Rows are points. Each copy is the shape, with its points in the same order, turned, moved and blurred by noise. Some copies are also mirrored. Which?

Shape (6 x 3)
[[ -5 -32  -4]
 [ 23   7  59]
 [ -8  21 -18]
 [-23  -6  -8]
 [ -1 -41  -2]
 [ 34   1  -4]]
Copy 1 (6 x 3)
[[-17 -32  15]
 [ 50   3  46]
 [-19  27   1]
 [-33  -2  25]
 [-23 -39  11]
 [ 17  -2 -12]]
Copy 1 is: only turned
Copy 2 (6 x 3)
[[  5 -37 -12]
 [-14 -34  60]
 [-20  14  -7]
 [ 10  -1 -11]
 [  8 -43 -13]
 [-41 -27   6]]
Copy 2 is: mirrored
Copy 3 (6 x 3)
[[-37 -37  10]
 [ 37 -21 -16]
 [-31  17  17]
 [-41  -7  -1]
 [-35 -47  11]
 [  1 -14  37]]
Copy 3 is: mirrored

Shape (7 x 4)
[[ -6 -14 -20  11]
 [-31  24   2  -9]
 [ 36 -12  26  16]
 [ -8  60  23  -2]
 [ -8  -6  48   7]
 [ 11  -8  -5 -13]
 [-11 -14 -18  34]]
Copy 1 (7 x 4)
[[ 12 -27 -12  -9]
 [-14   4  12 -35]
 [ 22   3   8  35]
 [ -2  33  43 -30]
 [-27   2  18  25]
 [ 10   1 -19  -4]
 [ 14 -46   7 -12]]
Copy 1 is: mirrored
Copy 2 (7 x 4)
[[  6 -12 -22   2]
 [ 26  28  -4  11]
 [-30 -13  21  20]
 [  7  58   2  41]
 [  7  -4  46  22]
 [-15   3   0 -12]
 [  8 -27 -23  19]]
Copy 2 is: mirrored
Copy 3 (7 x 4)
[[  5  -3  -7  20]
 [-36   6  21  -1]
 [ 40   3  34 -20]
 [-33  26  57  -8]
 [ -3 -23  42 -26]
 [ 11   6  -6 -15]
 [ 14  -9   6  32]]
Copy 3 is: only turned
Copy 4 (7 x 4)
[[-24   9  -4  24]
 [-17 -19 -10 -27]
 [ 24   9  35  25]
 [ 25 -41 -10 -30]
 [  0 -15  50 -11]
 [ -3  21   3   4]
 [-32 -11   3  34]]
Copy 4 is: mirrored

Shape (9 x 6)
[[ -4   3  13 -10 -20  -6]
 [ -5  -6  24  -3 -30   0]
 [-18   2 -21   2  26 -41]
 [-23   5 -19  -9  51 -41]
 [ -2  24  15 -12 -11   5]
 [ -3 -14 -11 -16  39 -20]
 [ 22  -7 -25 -32  -2 -33]
 [  2   0 -12  -6 -27  21]
 [ 40  -1 -13  12  -8   2]]
Copy 1 (9 x 6)
[[-17   0   0 -20 -15 -10]
 [-28  14  11 -11 -28   3]
 [ -2 -46  12  -1  27 -25]
 [ 13 -52  13  -3  41 -10]
 [  2   2 -16 -15 -11   4]
 [  5 -24  18 -16  40  -9]
 [-10  -4   1 -41  31 -44]
 [-35  20 -20 -18   0   1]
 [-18  36  -1  -1  28 -25]]
Copy 1 is: mirrored
Copy 2 (9 x 6)
[[-24  -9  15   8  -3 -10]
 [-25 -21  16  27  -4  -1]
 [-15  15 -17 -25  23 -35]
 [-21  18 -12 -42  43 -30]
 [-24   2  29  -4  -9   7]
 [  4   7   2 -18  44  -8]
 [ 20 -14   7 -24   2 -27]
 [ -7 -17  -8   9 -18  19]
 [ 23  15  -2  14 -13   1]]
Copy 2 is: only turned
Copy 3 (9 x 6)
[[ -8   5  -3   1 -16  -6]
 [ -2  -1   0   5 -27   6]
 [  8   0 -17   8  35 -45]
 [  4   0  -5   7  60 -46]
 [ -5  28  17   2  -8   0]
 [  6 -21  -2 -19  41 -21]
 [ 19  -2  -8 -39   1 -41]
 [ -2  15 -24 -14 -17  22]
 [ 43   8  -9 -19  -3   7]]
Copy 3 is: only turned

Shape (11 x 8)
[[-51  -5 -24 -18 -13  12 -12   7]
 [-21   3   8 -12 -16  32   3 -35]
 [ 11  -4 -16   3  10  -2  -9  11]
 [ 23  53  14 -22  -7 -16 -24 -12]
 [  7 -12 -12  -9 -32   8  12  -3]
 [-13  12 -39  15   9  10  -3  33]
 [  6  22  -1 -40  -2  -6  14 -14]
 [  4   1  24   5 -15   8  18  10]
 [ -7  27  11  -7  11 -53  39  -9]
 [  3  19  18  -7  -7 -38  22 -33]
 [-36  13  17 -20  21  -8 -29 -14]]
Copy 1 (11 x 8)
[[-31  31 -32   4  19  11  18   8]
 [  2  39  -6  43  10  -3  18  25]
 [ -3 -14   1  -3   3   3  -2   0]
 [ 14  38  28  11 -37  -5 -19 -25]
 [ 19  10  -5  -2  -9  -1  28  19]
 [-33 -18  -9  -9  -2  33  11  -2]
 [ 23  37  19   3  11   6  14 -22]
 [  1  10  32   6  -1 -10  23  29]
 [ -4   8  38  12   7 -33  32 -47]
 [ 11  21  26  22  -2 -45  23 -25]
 [-24  33   0  22  20 -13 -25 -11]]
Copy 1 is: mirrored
Copy 2 (11 x 8)
[[-28 -33 -23 -29 -14 -22 -28   3]
 [-32 -14  17 -13 -29  10 -16 -24]
 [ 12  -3  -5  -5  12  -6   3   9]
 [ -7  -9  34   3   7  41 -22  43]
 [  0 -18   9 -16 -35  -6  13   4]
 [ -4  -7 -47   2   5 -10   2  18]
 [-21 -19  24 -32   2  25  10  20]
 [-25   2  20  10 -17 -14  18  11]
 [-31 -51  27  10  32  12  33  28]
 [-20 -47  44   9  10  18  16  13]
 [-31 -23  18 -10  30  -6 -40   5]]
Copy 2 is: mirrored
Copy 3 (11 x 8)
[[  2  16 -26  -6 -16  -4 -54  20]
 [  7  11  19 -13 -12  11 -27 -20]
 [ 10   4 -20  15  14  -4   7  18]
 [ 51  23  31 -11  33 -24   0  21]
 [ 21   0 -11   8 -26 -16  -2  -4]
 [  6  31 -34  21  -4  12  -4  42]
 [ 23  12   6 -35   1 -23   4  10]
 [  6  -9  21  12 -17  -7   5  21]
 [-15  28  22 -14   4 -60  19  25]
 [  2  20  31  -8   9 -50   8  -2]
 [ -5   7  12 -17  37 -11 -43  24]]
Copy 3 is: only turned
Copy 4 (11 x 8)
[[-28 -10   0 -23  17  -3 -57 -15]
 [-14  -2  23 -24 -35   4 -26 -24]
 [ 15   3 -17  -9   9  12 -13  11]
 [ 16  34  15 -48 -18 -27  -4  40]
 [ -6  -9 -29 -23 -24  -4 -18  -9]
 [-21  14 -22 -11  25  29 -30  19]
 [  2   7   3 -56  -7  -8   3  -5]
 [-15 -19  -3  -9 -25  -3   3  18]
 [-13  14   1 -25  23 -35  44   5]
 [  0  17   7 -22  -9 -41  28  -7]
 [  4  -2  45 -24  19 -17 -26   6]]
Copy 4 is: only turned
